Each row of a before or after table is a point. One or more steps were done to the points. Then noise was added and the rows were shuffled. The steps act on columns, c1 being the first. Write out the steps. A step turns or swaps two columns, mirrors them in a line or flattens them onto one, adds a multiple of one to another, or multiplies or shifts one. Angles are multiples of 10 degrees, from the lower column toward the higher: turns from -170 to 170, lines from 10 to 170 but not 90. Use the fewest steps. Two steps may share a column if one is a turn and the other turns, adds or multiplies; they go together, in the order done. Otherwise the lowest column goes first.

Before, 9 rows:
[[  7 -17 -33]
 [ -6  29  41]
 [ -3   8 -25]
 [  0 -58  12]
 [ 28 -31 -17]
 [ -9  18 -23]
 [  6  40  23]
 [-17   5 -17]
 [-20  39 -23]]
After (9 x 3):
[[-42 -29 -17]
 [ 86  30 -18]
 [ 38 -43  11]
 [-34   0 -23]
 [ 27   1 -33]
 [-30   9  42]
 [-70 -10 -24]
 [-10  -1 -23]
 [-11  41  24]]
Steps: multiply c1 by 3; turn c1 and c2 by 40 degrees

Before (9 x 8):
[[ 35 -19  -6   1  17  -4  15 -65]
 [ 12  25 -10  19  15  17  17 -27]
 [  7  -3  55 -17  -8  22   7  -7]
 [121  11  61  -8  12   2  -5   7]
 [ -9 -15  -4 -13 -96   3  10  -9]
 [ -3  -4  11  14  21 -15 -16  14]
 [-11  -2 -11   1  -4   0 -74  -1]
 [ -5   1  -1 -27  15  17   6  10]
 [ -5  25   4 -18  12 -15  14 -34]]
After:
[[   7    2    8   -6    2    6  -79   37]
 [ -21   12   11   -6  -19  -34   14  -25]
 [ -12    2  -17   -5  -20   11  -13   58]
 [  12   36   15    6   58    7   10   32]
 [   9  -29   -2  -17   -3  -18   18   13]
 [ -60  -14  -47   37   -8 -107   -3   46]
 [ -15  -24   10   15   -1   13   13   -3]
 [  19   -8   20   20   -9   -7    4   45]
 [  13   12  -41   43    6  -19    4   33]]
Steps: turn c1 and c6 by -120 degrees; multiply c5 by 0.7; turn c2 and c5 by 160 degrees; turn c3 and c4 by 150 degrees; shift c8 by 40

Before:
[[ 43  39 -35  15  18   6   0 -18  54 -22 -39 -16]
 [-43  -6   3 -20 -38  46  36   5  16  -9  38  30]
 [-19  12 -10  19  16  42  -9  -3 -26  19  10  58]
 [  8  41   1   8  46   7   5  22 -28 -38  -7  39]
 [ 58  61   0  30  42  48  24 -25  11 -20 -43 -13]
 [-32 -15   3  -8 -15  11  44  25  21  34  27  -6]
 [ 16  56 -21  30   5   2  14 -13 -33  -4  35  33]
 [  7  19 -43  41  -1  23  14   9 -38 -22   3   3]
 [ 56  15 -29  13  71  -6  39 -47  22 -45 -45  -6]
 [  2  38  -8  48  24  -1 -18 -34 -31 -31   5 -16]
 [ 23 -38  -7  -1  -9  16  15  12  36  -7  54 -21]]
After, 11 rows:
[[ -3  -3 -18  18  -8  42  16  -2 -25  30   5  60]
 [-34 -11 -35  15 -16   6   9 -18  54 -34 -55 -30]
 [-51 -18 -11  13 -82  -6   3 -47  22 -72 -51 -25]
 [ 31   0  -7 -21  15  46 -50   4  16 -13  38  44]
 [-50  30 -36  29 -48  47   1 -24  10 -31 -58 -33]
 [-16 -26   9   1   1  17 -19  12  34 -11  60 -27]
 [-20  23 -31   8 -43   6  17  23 -27 -61 -19  34]
 [-25   9 -67  30 -11   2 -10 -11 -32  -7  13  25]
 [ -8 -28 -37  41  -6  23 -13   8 -38 -35 -10   2]
 [  3  10 -37  47 -12   0  30 -34 -30 -49  -8 -16]
 [ 31  -5   4  -8  -9  12 -47  26  21  54  30   6]]
Steps: mirror c1 and c12 in the line at 100 degrees; turn c2 and c3 by -60 degrees; turn c3 and c11 by 20 degrees; turn c5 and c7 by 150 degrees; multiply c10 by 1.6

Before:
[[ 38  56  28   2 -20 -15  13  10  67 -14  28  62 -10  49 -48 -74   3  12
  -16 -31]
 [-15  24  56  19  20 -23 -51  43  18  11  35  33   1  33   8 -30  22  14
  -18 -11]
 [ 23 -39   6 -29   0 -12  39 -15 -49  36 -20 -19   4 -42 -24  30 -60 -27
    4  13]
 [-23   8  35  57 -29  -6 -42  28   8 -21  40  38  30  33   0 -31 -22 -14
    4 -24]
 [-23  -8  16 -55 -18   6 -34 -20  -6  18 -36  -5  13 -20 -48  -8 -46   0
   10   6]
 [ 13 -47   5 -19 -14  18 -35 -25   4 -22 -13  47   7 -14   2  23 -40  23
  -10  43]
 [ 45  35  -5 -26 -35 -47 -23  30  69   1  26  34 -11   5 -90 -24 -14 -11
  -51 -27]
 [-75 -21  23  12 -16 -38 -30  21 -19 -18  94  57 -14  44   4 -27  24  15
   36 -35]
 [-49  -7  36  52  -7 -15 -22  46  14 -11   1  44 -19   2   2 -11  16 -10
   37  21]
 [-28  31  -5  27  11 -33 -32  10  -5 -30  37  35  11  -5  16 -40  17 -14
   16   2]
 [ 16 -29  -8 -33 -25  25 -26   9 -36  -4 -49  26 -33 -33 -17 -10 -43  -2
  -32  -3]
 [ 33 -53 -47 -18  17  19   5   5 -10   0 -19 -22 -11  19 -39  -8 -56 -19
    2  33]]
After (12 x 20):
[[-17  17 -36 -23  22 -32 -23   8 -36  -4 -50  43   3 -33 -17 -36 -26  -2
   25  -4]
 [-23  21  -1  -3  -5  -9 -25 -26   5 -21 -13  66  16 -13   2  -7 -46  25
   17  43]
 [-30  19 -31  65 -26  37  -1  44  14 -11   1  17  -5   2   2   2  20 -11
  -15  20]
 [-43  33 -10  30 -54 -18 -28  43  17  13  35  -8 -15  32   7  -9  37  14
  -22 -11]
 [-32  36  17  36  -1  15 -12  10  -4 -31  36 -15  -4  -5  15 -19  39 -14
  -35   3]
 [ 13 -39  17 -23  45   1  -7   4 -11  -1 -19  38 -20  18 -39 -41 -38 -19
   20  33]
 [-37  18  -2  66 -37   4 -20  28   8 -21  40   0  41  32  -1 -39   4 -15
   -8 -24]
 [-34   9  -3 -53 -15   9 -17 -19  -7  18 -36  14  22 -20 -48 -38 -30  -1
    6   5]
 [-42  31 -27  30 -15  35   3  21 -19 -18  95  44   7  44   4  -5  36  14
  -37 -36]
 [ 37 -27   2 -34  -7   5  19 -14 -49  36 -18  31   3 -42 -24 -16 -67 -27
  -12  13]
 [ -6  52 -24 -13  14 -51 -27  30  69   1  26 -11  24   5 -89 -28   5 -11
  -48 -27]
 [ 21  77 -26  23 -20 -16  -3  11  68 -14  28 -19  10  49 -49 -54  50  13
  -16 -32]]
Steps: multiply c1 by 0.4; turn c1 and c7 by -50 degrees; turn c4 and c12 by -20 degrees; turn c2 and c12 by -60 degrees; turn c5 and c13 by -60 degrees; turn c3 and c5 by -110 degrees; swap c6 and c19; turn c16 and c17 by -40 degrees

Before, 12 rows:
[[-17  10 -11  18 -21  34   2 -17 -14 -39 -17  -1 -14  -9 -21 -10 -30 -28
    5  10 -24  -2  -3  10  14 -46  -1  -7  10 -24  25  -1]
 [ -9  11 -18 -26 -16  35  10   8 -28 -44   5 -32 -32   0 -33  -2 -21 -16
   10  19  -2  -3 -11  -8   8 -11  10 -15   2 -15   6  -1]
 [  7   7 -32  24  18  38   3   4 -41   5  -6  43 -17  -7   9 -11  18   0
   13  -6  -8   1  22  19 -17  29  21   2   1  24 -20   5]
 [ -7  24  26 -25  -2 -22 -20 -36  -5   3   0  12  41  10  20  17  12  45
  -26   9  13  -2  44  27  23   6   4  12  -4 -27  23   1]
 [ -5  17   4 -15  -7 -45 -18 -15  18   2  -1  17  40  21  10  -2  -9  60
  -16  12  14  25  23  29  22   8  -5 -33   8 -20   3  -3]
 [  5  24  18 -10   2 -27  -7 -28  38   6  21  12  36 -13   4  12 -16  39
  -18  -1  20   9  37  32  12   5   2   0   6 -54   3  26]
 [ 21 -36 -29  -8   8  33  -9   4 -28   8 -12  56 -26  -3 -16  14  18  13
   11 -12 -23 -20  17  48 -30  49   7   2  17  33 -10 -14]
 [ 12   6   6 -17  10  54   9   0 -16   8 -13  60  -4 -12   8  10  27  -5
    6   2 -32  -3  -3  40 -20  24  12 -13   7  33 -26   9]
 [  2 -19   6  -2  -5  44   1  11 -26  13   0  52   8 -25   2 -20  -2  -5
    1  17 -15   4  19  47 -18  47  23   8   2  27 -12 -12]
 [  5  18  -3  -4 -25  23  22   3 -26  -8   1  -7 -21  16 -34 -15 -22 -17
   25  15   6  -1  -8   4  -7 -55  12 -16 -10 -38  38  -8]
 [  5  19 -10   6 -38  29  -6  -5 -13 -14  23   3 -20  -6   4   7 -34  -6
   14  25 -14 -19  -7 -12  27 -38   0 -15 -15 -38  19  -9]
 [  0   1 -27  -4 -42  36  -4  -8 -15 -31  10  -3   0  33 -38 -13  -7 -13
   19  25  -1 -12   1  -2   9 -38  12  -1   2 -30  -8   5]]
After:
[[ 19 -39 -31 -10 -20 -22 -11   5 -28   7 -11  56 -26  -1 -17  20  80  12
   12  -9 -17 -21  17  49 -30  49   8  -4  16  42 -10 -13]
 [-18  13 -10  20 -29  36   1 -17 -12 -39 -23  -2 -14  -2 -20 -13   8 -29
    7  12   9  -2  -1   9  14 -45  -2  -1  10  22  26  -2]
 [-13  13 -15 -24  -7  27  13   7 -29 -44   4 -32 -31   2 -32   3  20 -16
   12  21  15  -5 -11  -8   9 -12   9 -13   1  27   6   0]
 [ -1  27  27 -23  15  17 -18 -34  -6   1   0  11  43   2  21  19 -32  47
  -25   3   8  -2  41  28  24   4   5  16  -2 -30  23   1]
 [ -1  16  -2  -3  -4  46  23   3 -25  -9   1  -5 -19  -2 -34  -8 -10 -20
   25  16  30   0  -7   4  -7 -56  10 -16  -9  10  37  -4]
 [  6   7   7 -18 -28 -16  10   0 -17   8 -16  58  -6   0   9  21 119  -7
    4   2 -20  -5  -3  41 -18  21  12 -17   8  62 -24   8]
 [  4  26  18  -8  19  40  -8 -27  39   5  23  13  37   2   4  16 -79  38
  -21  -3   5   7  36  37  13   3   1  -1   6 -42   3  26]
 [-16  15   9 -15  10   4 -20 -16  18   2  -3  14  42   2  10  -7 -81  61
  -15  12  12  22  21  29  25   9  -7 -29   8 -50   6  -1]
 [  3 -19   7  -3 -18  -9   2  10 -25  13   1  53  10  -1  -1  -4  75  -5
    2  16  -3   3  18  49 -18  44  20   6   2  47 -12 -10]
 [ -2  -1 -23  -2 -16  42  -1  -7 -16 -29  10  -1  -1   1 -40  -4  28 -13
   18  30  40 -11   2  -1  12 -38  11   2   3  25  -8   6]
 [  8   6 -31  22  -2 -12   3   5 -41   9  -7  45 -16   1   8   3  85  -4
   14  -2 -19   0  23  19 -16  28  20   1   0  42 -22   7]
 [  2  17  -8   6 -24  44  -6  -6 -14 -13  24   1 -20   2   4   5 -12  -7
   13  26  34 -17  -6 -10  29 -36   1 -17 -15  13  19  -8]]
Steps: turn c1 and c28 by -20 degrees; turn c3 and c20 by -10 degrees; turn c5 and c21 by -70 degrees; turn c6 and c30 by 70 degrees; add 1.5 times c30 to c17; multiply c14 by 0; add 0.7 times c27 to c16

Before, 14 rows:
[[ 13  17  10  29 -71 -11 -18 -15  -6  32  12  19  -4  21  -9  28  12 -43
   -5 -31 -18  17   1 -14 -18  14  12   3   6  38  57 -28   7  -5  13  24
  -26 -28 -26 -20   5   1  26  32 -32  18 -27   2  19  -8  23 -16  68 -26
  -30 -43  -9 -42   8   0   2  16 -21   2]
 [  9   2  20   0 -17  31  31  -3  32  17  12 -28  22  30 -28  27  56  16
    6  41 -12  18 -28  -5 -13 -11  -2 -17  12 -15 -37  -1  -5  14   0 -13
  -20  24  16  -3  16 -17   0 -34  37  -2  14  -3  14   7 -29  14  17  17
   -3  32  10  17  16   4  -7 -31  29 -10]
 [ 15   2 -18  20 -57  -5 -21   0  -3  19  -5  29 -22   1   0 -10 -13 -40
   -7 -19  -4  -8  -4 -19   0   1   6 -20  23  11  45 -45  -4  13  21  11
  -53 -19 -12 -28   2  16  31  11  11   9   4   9  47   4  28  16  31 -22
  -39 -46  -9  -8  12  -1   1  28 -24   5]
 [ 15  16  28  32 -60  16 -34  -2 -12   7  25  40 -39  17 -10  27 -13 -19
  -10  -5  -1 -20  21  -8 -11 -12  24   8 -13   5  45 -33   4 -13  18  34
  -29 -10  -6 -22   9  -2  21   2  -5  14 -17  -9  -8 -13  16  16  24 -22
  -17 -34  -4 -28  11  31 -12  45 -29  14]
 [ -9   3  25  11   4  -4  37   1   8   1  25 -31 -13  28 -11  -2  32  28
   12  -6  -9  26 -14   4  19 -37 -11  18  17  -3 -26  -9 -21   6 -13 -21
  -12  25  10 -22   0  -7 -28  16  23  -8  18   2  -2 -12 -15   2  10  -5
    0   8  -5  14  12  -5   6 -11   8   6]
 [ -3 -44  -5  30  13  -7  15 -42  -9 -22 -26  10  32 -14   7 -28  -3 -13
    7  34  11   2   9   0 -24   5 -10  25  -4  16   0  11  20 -24  10  47
   32   9 -20  14  32  23  -8 -23  -9 -13  30  13  -8  15   6  -4 -11   8
    8  -8 -35  17  34 -16 -24   8 -29  -7]
 [-25   8   5  -2 -32 -24  17  24  12  22 -14  -3  -8  31 -18   6  11  30
   26  -5  34  21 -28 -27  28 -13 -28 -20  15 -17 -48  -3 -21  24   3 -19
  -26  -2  15  11  -2  -5 -32  10   8  -6  17  -7   4  -1 -44  -8  -3   5
   21  13   8 -26  16   9  17 -43   6 -63]
 [ 22  -4  -2  58 -60 -27 -23 -17 -14   5  16  25 -10   4 -17  22 -19 -29
   -3 -31   2   5   2  -4 -17  10 -12   9 -38  39  64 -20   4  -3  -4  28
   -5 -22  -5  -3  10   9  39  14  26   5   3   9  11 -23   8  13  35  -4
  -10 -36  11  -8  -5   8  10  39  -8 -29]
 [-11 -15  44  -1  -7  -1  36   9   7  29 -12   4   3 -12 -13  -1  33  19
   -9  -7  17  24 -15 -13  19 -31 -17   4  31 -12 -21   3  -8  19  17 -10
  -11  11  -3  -7   7 -26 -13 -25  17 -28   8   5   7 -32 -20  -4  12  -6
   -3  38   0   3  11   7  15 -10 -10 -43]
 [ 10 -30  -6  15 -25  -4  10  -8  23 -19 -33  22  35  11  33 -13 -17  -3
   17 -12   0 -12   0   2 -19   3  -8  23  -8   8  15   8  41  12   8  34
   29  -5 -21  26  48  24   1  -8  -4 -56  34  13 -37  14  30   8   0 -14
    6 -19 -21  39  24 -36  -2  -9 -42 -20]
 [  1 -11  12 -15  -7  44  23  12   0  22   9 -30   6  15   0  20  37  22
  -27  13  -8  37 -26 -16  -5  -8   6   8  29 -11 -30   4 -24  31   0 -15
   10  47  16  31  -7 -21 -11  16  20   4  24   6  10   1 -39  -9  18  11
    8  11  19   2  16 -14  -1  10   1 -19]
 [-40 -35 -20   1  12 -15  13 -21  -2 -12 -36  25  25   3   6   8  -2 -24
  -13  36   1  -4  -4  16 -26  -4  -2  25  -8  -4  22  24  34   2  28  12
    8  33 -24  12  35  10  11 -59   3 -24  20  27 -14  33  -7  14 -14 -49
   40   1 -25  44  21 -59 -18 -18  -7  17]
 [-26   6  24   6 -17  11  31  12  12  -6  14 -36 -20  13   3   0  38  28
  -21  22   9  38   5  16   1  23 -13 -11  31 -13 -32 -14  11   2  23 -10
   -9  26  21   5  -2 -28  -7  -9  23 -17  21   0  12 -10   7 -12   0  -4
    2  21  17   4  26 -14   3 -29  -6 -14]
 [-16 -32 -15  20  12   8 -15 -24  -1 -16 -61  -7   4  10 -10  -9 -30   0
    9  15  -5  -4 -13   4 -22   4   0   8  -7   6  28  21  47 -14  16  55
   16   2 -27  -1  15  15   2  -8  -5 -36  -9  -1  -5 -15 -14  -2   2 -27
   13   4 -10  54  24 -22   4  -7 -43  -2]]
After (14 x 64):
[[ -18  -31  -13   24  -24    5  -13  -25    1  -15  -61  -20    5   68
   -13   -9  -27    1   10   17   -4   -5  -14    1  -24    6   -3    8
    -8   -8   29   20   44   -4   15   58    6    0  -30    1   14   17
     3   -9   -7  -38  -13   -1   -4  -15  -12   -1    1  -28   14    1
    -7   54   25  -26    5   -7  -39   -1]
 [  14    0  -18   17   78   -1  -18    3   -2   19   -7   90  -22   61
     1  -10   -8  -38   -9  -17   -3   -5   -1  -19   -3    3    3  -12
    23   40   43  -48   -7   12   19   11   -1  -15  -13  -26    2   17
    28    9   12   11    5   10  -23    2   28   15   46  -25  -38  -47
    -9   -7   10    4   -3   28  -23    6]
 [ -25    7    6   -1   42  -26   16   21    6   21  -15   -8   -5   92
   -16    5   10   34   27   -5   32   21  -28  -27   30  -11  -33  -20
    14   12  -51    1  -24   20    1  -19    4   -5   13   13   -3   -5
   -31    9    5   -3   17   -8   17    1  -48  -12    8    7   24   15
    10  -27   14   18   18  -44    8  -62]
 [  20   16   10   25   72   -7  -17  -15   -1   32   10   57   -4   80
   -10   27    9  -42   -3  -33  -14   20   -1  -11  -19   13   14   25
     5    1   56  -29    8   -4   16   26   23  -31  -26  -19    6   -1
    24   33  -36   19  -31    4  -44   -5   20  -13   84  -26  -28  -43
   -11  -46    8   -3    0   19  -24    7]
 [  -6  -44   -5   35  -35  -10   16  -42   -5  -21  -29   28   35   45
    10  -30    0  -12    9   33   11    1   10    2  -24    5  -15   21
    -3  -16    0   11   24  -16   10   45   15   11  -18   10   31   22
   -10  -25   -8  -11   26   15  -12   16    7   -5  -24    8   10   -4
   -38   14   33  -21  -24    8  -25   -7]
 [  15   16   30   32   61   14  -37   -2   -6    9   25  117  -38   77
   -13   27  -11  -17  -11   -2    1  -21   21   -4  -12  -12   26   15
   -13   -8   46  -30    2  -25   15   37   13  -11   -8  -21    6    1
    23    4   -3   12  -16   -5    1   -9   17   14   25  -21  -14  -36
    -4  -28   13   21  -11   43  -29   14]
 [  11  -29   -6   18    0   -2    7  -10    6  -17  -31   68   33   71
    35  -10  -16   -4   18  -15    1  -14   -1    0  -15    6   -5   18
    -7  -35   14    8   44   22   11   27   36   -4  -23   23   45   24
     3   -8   -3  -55   30   12    4   12   29    8  -13  -17    6  -23
   -22   40   24  -28   -3   -7  -43  -17]
 [ -11    1   25   11    6   -4   38   -1    2    3   26  -91  -14   86
   -14    1   31   28   14   -8   -6   23  -12    0   13  -35   -6   19
    15   -4  -27   -8  -20    6  -14  -23  -13   23    9  -19    1   -8
   -29   16   25   -8   18    5    2   -8  -15    3    5   -6    1    5
    -5   13    8    0    5  -10    7    5]
 [  11    1   19    5   28   34   30   -3   16   15   10  -81   21   90
   -31   28   61   13    5   42  -16   19  -26   -3  -16  -10   -1   -6
    15   19  -40    3   -7   10   -2  -13   -9   23   16    0   18  -17
    -5  -36   36   -4   10   -2    8    9  -30   14   28   18    0   34
    11   19   17    8   -8  -30   29   -9]
 [  23   -5   -5   58   48  -29  -27  -21   -6    1   20   77   -9   68
   -15   23  -17  -27   -4  -33    1    4    3   -5  -17   12  -11   19
   -38    0   59  -23    5   -1   -5   25   33  -25  -10   -2   10    8
    40   12   22    7    3   11  -40  -24    4   14   37   -6  -11  -34
    10  -10   -6    7   16   39   -5  -29]
 [ -27    7   25    4   17   11   30   12    3   -7   13 -109  -19   74
     5   -1   35   29  -23   20    9   36    2   18    2   27  -10   -9
    30   15  -32  -16   14    6   23  -13    5   28   21    3   -3  -30
   -10  -10   22  -18   23    0    6  -10   10  -11    5   -8    3   19
    13    5   24  -10    4  -31   -8  -13]
 [   3  -13   10  -14   -3   41   23   12    0   25    7  -90    4   72
    -2   20   33   22  -29    8   -6   38  -24  -17   -6  -10    5   14
    31   14  -31    3  -23   34    0  -14   12   50   15   28  -10  -20
   -13   14   20    3   24    6    9    2  -42  -10   16   12    6   10
    22    1   15   -3   -4    7    2  -16]
 [ -10  -14   45   -2   11   -2   35   12    5   28  -12   16    4   50
   -10   -3   34   20  -13   -5   15   26  -12  -14   19  -28  -18    5
    32   10  -21    3   -8   13   16  -11   -6   10   -3   -3    9  -30
   -14  -25   17  -28    9    3    9  -33  -18   -6   13   -8    0   42
     0    3    6   14   14  -13  -12  -44]
 [ -42  -38  -18   -2  -12  -14   17  -21   -2  -14  -40   78   28   63
     7   10   -3  -23  -12   35    1   -6   -1   19  -22   -5    2   17
    -8  -10   24   23   36   24   28   15   -3   32  -20   16   34   14
     7  -59    1  -27   20   27    9   29   -7   13  -27  -51   38   -1
   -29   44   18  -54  -20  -21   -6   17]]
Steps: mirror c5 and c37 in the line at 110 degrees; multiply c9 by 0.4; multiply c12 by 3; shift c14 by 60; turn c28 and c53 by -20 degrees; multiply c53 by 1.3; turn c30 and c49 by -110 degrees; turn c34 and c60 by 20 degrees
